Every row gives one point. A path goes straight from each point to the next, and from the last back to the first. The post is the endless flat space through its rows: a point in 2 columns, a line in 3, a plane in 4, and so on, so that a path can go around it. Count how often the path circles the post. Going back the other way cancels.

Post (2 x 3):
[[-18 -16  60]
 [  2  -5 -29]]
Path, 13 rows:
[[-19  31  18]
 [-22   6  59]
 [  6  -3  41]
 [ 28 -43   1]
 [  8 -35 -39]
 [-79 -26   0]
 [-73  20  48]
 [  6  43  29]
 [  5  19  18]
 [ 36  -1   0]
 [ 30 -70   0]
 [ -9 -32 -31]
 [-30  -5  -2]]
Times around: 2

Post, 5 rows:
[[ 16  84  20  12  -1  41]
 [-39 -76  33 -27 -16 -45]
 [ -5 -55  14  21 -31 -47]
 [  6  27 -24 -11   1  35]
 [-11 -20   6  14  26 -20]]
Path:
[[-40   5  47  20 -22 -83]
 [  3  61 -12  24  35  -2]
 [-38  32   2  -1  46  27]
 [-22  12  68  -6 -39   9]
 [ 40 -24   4  12 -38  32]
 [ -3 -58  -8 -10  -1  -5]
 [ 37 -52 -30  -6  21  -1]
 [ 15  37  39  17  37 -37]
 [-29  20  29  10  29 -26]
 [-47 -17  10  29 -31  -8]
 [-14  15  32 -17 -41  45]
 [ 31 -68 -16   3  -5  20]
 [ 19 -25  52  14 -67 -38]
 [-23 -16  44 -37 -16 -38]]
Times around: 2

Post (7 x 8):
[[ 44 -10  30  -5  30  36  -2  62]
 [-41  19  20  18  -1  -9  22 -29]
 [ -5  50  51 -60 -71  21  16  -4]
 [-23  11 -20  19   3  31 -22 -64]
 [ -1  37 -10  21 -16 -25  -8 -23]
 [-54  48 -24  -5  23 -16 -15 -50]
 [ 60   2   9 -29  17  39  50  58]]
Path (30 x 8):
[[ 17  33   4 -42  -4  32   6 -85]
 [ 15  57 -20 -57  36  36  10 -11]
 [ 32  44  26 -28 -21  34  13  54]
 [-86  36  57  -5  31   0 -33  21]
 [ 40  34 -22 -28 -31   8   9  32]
 [ -6 -10  -3 -50 -16  33  14  -2]
 [ 17  29 -20 -64  44   8 -31 -40]
 [-24  18  51  23   4  -3  34 -23]
 [-41   6  37  48  72   2  45  19]
 [  3  54 -46   3   2   0  -6  21]
 [ -5   7   3 -21  -4   8  42  21]
 [ 16 -17  40  16 -34  18 -18 -14]
 [ -2  15  49  25   7 -38  29  -6]
 [-16  11  32  16 -15  32 -32 -53]
 [ -4  71  46 -32 -54  28 -23 -12]
 [-46  -8  40  32  31  47  14  -4]
 [ -4   9 -16 -14  21  59 -21  -6]
 [ 10 -21  38  -6 -39  23  39  14]
 [-20 -11  58  22 -30 -39  27 -38]
 [  5  -3  46  25 -21  29  13 -24]
 [-53  52  51  12  11  28 -32 -42]
 [ -8  20 -17  95 -11 -33 -18 -22]
 [-29  26   0 -23  21 -19  23  38]
 [ 14  27   4 -39 -24  13 -34 -15]
 [ 10  28  37 -41  13  -5 -12 -17]
 [-16  26  61  46  11 -35  41  14]
 [-39  56  51 -40  20  49 -20  -8]
 [ 39  51 -54 -36   1  93  -7  13]
 [ 17  23 -34 -37 -31  19 -21  38]
 [-31  24 -23 -27   5  10 -29 -53]]
Times around: 5

Post (8 x 9):
[[-55 -10  -9 -25  17  32  29 -20 -22]
 [ 34  38  11  29  23 -40 -30  53  11]
 [ 19 -24  44  -8   9  -7 -35   8 -24]
 [ 43 -14  34   9 -31  -6  -6  73  15]
 [  6  71  38  59 -24   6  -6  15  55]
 [ 30   5  15 -25 -63  17 -38  16   2]
 [-38  47   6  54  24 -15  46 -13 -49]
 [-29 -22  -2  -9   3 -19  55 -31 -21]]
Path, 17 rows:
[[ 24  11  72  53  29 -40  56 -11  29]
 [ 24  59   1  32  11  -7 -30  -3  -5]
 [ -8 -36  28  27   1   0  -5   1  -8]
 [ -1 -36  16  10  -1 -27 -29 -14  -6]
 [ 71 -23 -13   2 -60  12   6  53  84]
 [ 57   9  72  17 -40  49   8  34  10]
 [  7  20 -13  17  22  31 -68  22  34]
 [-54  34  -6  14 -14  28 -89 -14  27]
 [-11  41  17   7 -16 -37  11  13 -84]
 [ 11 -32   2 -45  18 -48 -39 -12  45]
 [-20   4 -35 -12 -56  22 -66   9  -8]
 [ 22   5  23  22 -21  -5 -13  -1 -41]
 [-16   9 -16  13 -19 -20  19  30 -31]
 [-10 -59  61  41   7   3 -28  21 -25]
 [ 35 -42  64  40 -14   1  25  28 -13]
 [-15  47  -2  -9  11  32  30 -15  -8]
 [ 14 -45  37 -19  20 -73  39 -17  -4]]
Times around: 0

Post (11 x 12):
[[-44 -21  19 -18  -3  16  -6   0  34   7  10  11]
 [ -3  36  36 -26  34  10 -60   1 -61  22   0 -28]
 [-41   4  13 -17  15  17 -26 -30 -66 -21   3  -2]
 [  1 -24 -29 -12  12 -11   9   0  34   4  31  -8]
 [ -1  21 -26 -34 -43   9  15 -25  70 -19  19  15]
 [ 37  34  18 -10  43 -32  28 -13  -7 -19 -23 -12]
 [ 10 -40  11 -12 -26 -14 -14  23   5 -11  20  33]
 [-29  -9  12 -68 -20  14 -33 -31 -33  31  -7 -46]
 [ -9  -6 -33 -20 -58   1 -13  -9  64 -20 -22 -27]
 [ 23  21  44   3  43 -31 -25 -61 -37   0   7 -35]
 [-31  -8 -12   2 -22 -45  14  12  22  15  10  39]]
Path (28 x 12):
[[ 56  21   1  16  13  14  34 -21  11 -78 -61 -26]
 [ 27 -50  24  25  15   2   6 -64 -34 -12  65 -27]
 [ 69 -30  -1  17 -77   8 -25  69  -6 -61 -24  40]
 [-27  53  43 -16  44  51 -33 -59  17  10  38 -48]
 [ 10  62  25 -46  -4 -25  -3 -23  30  18 -41 -50]
 [-36 -20  41 -37 -14 -33 -16 -22 -23  37   4 -21]
 [ 11 -57 -13  43  13 -32  18  32   0 -43  30  36]
 [-30   1  14   4  -3  34   1 -78  -6 -36 -37 -22]
 [ -5  -6 -15  11  -7  -4 -30   8  46  66  26 -45]
 [ -7   4  -5 -10 -14  27 -39  10 -32 -39  17  -8]
 [-47  -8 -26  -5 -56 -10  -2  68  55 -11  21  59]
 [-49 -24 -37 -16  14   2 -18 -26 -51 -41  58  20]
 [-24   9  31 -70  25 -35  64  29 -29  35  -7  28]
 [ 41  -6  19  14 -15  -4 -25 -21  50 -17  11 -39]
 [-22  45 -10   5  32  35 -41 -40  14  -6 -51 -70]
 [-65  63 -51 -18  18 -10  61 -25 -11 -29 -20  46]
 [-58  -1  30  -1  31  -9  -9 -19 -32 -14  -8   6]
 [ -7 -46 -16 -26  25  -5  21  30  19   2  74   0]
 [ 10 -31   0 -48  19 -62  28 -23  44  -5  15 -13]
 [-30  76 -10 -51  38  41 -14 -38  12   7  16   1]
 [ 11  35  -2 -59   0  55  15 -34 -30  -6  -3  15]
 [-31  28  -4   8  -2 107  -5 -45  35 -65  40  17]
 [ 16   7  19  12  19  39   1 -32  28  -7  44 -47]
 [ 36  58 -55  -5   1  24 -17  22  47 -37 -52 -58]
 [-20  -6  -5 -65 -30 -35  -5  19  34  60   7  24]
 [-36  10 -20 -15  15  35 -45   9  10 -51  53  22]
 [ 34   2   5 -33  31 -28 -36 -28  11  -6   3 -19]
 [-36  91  19  37  68  -5 -13 -60  -1 -10 -31  20]]
Times around: 0
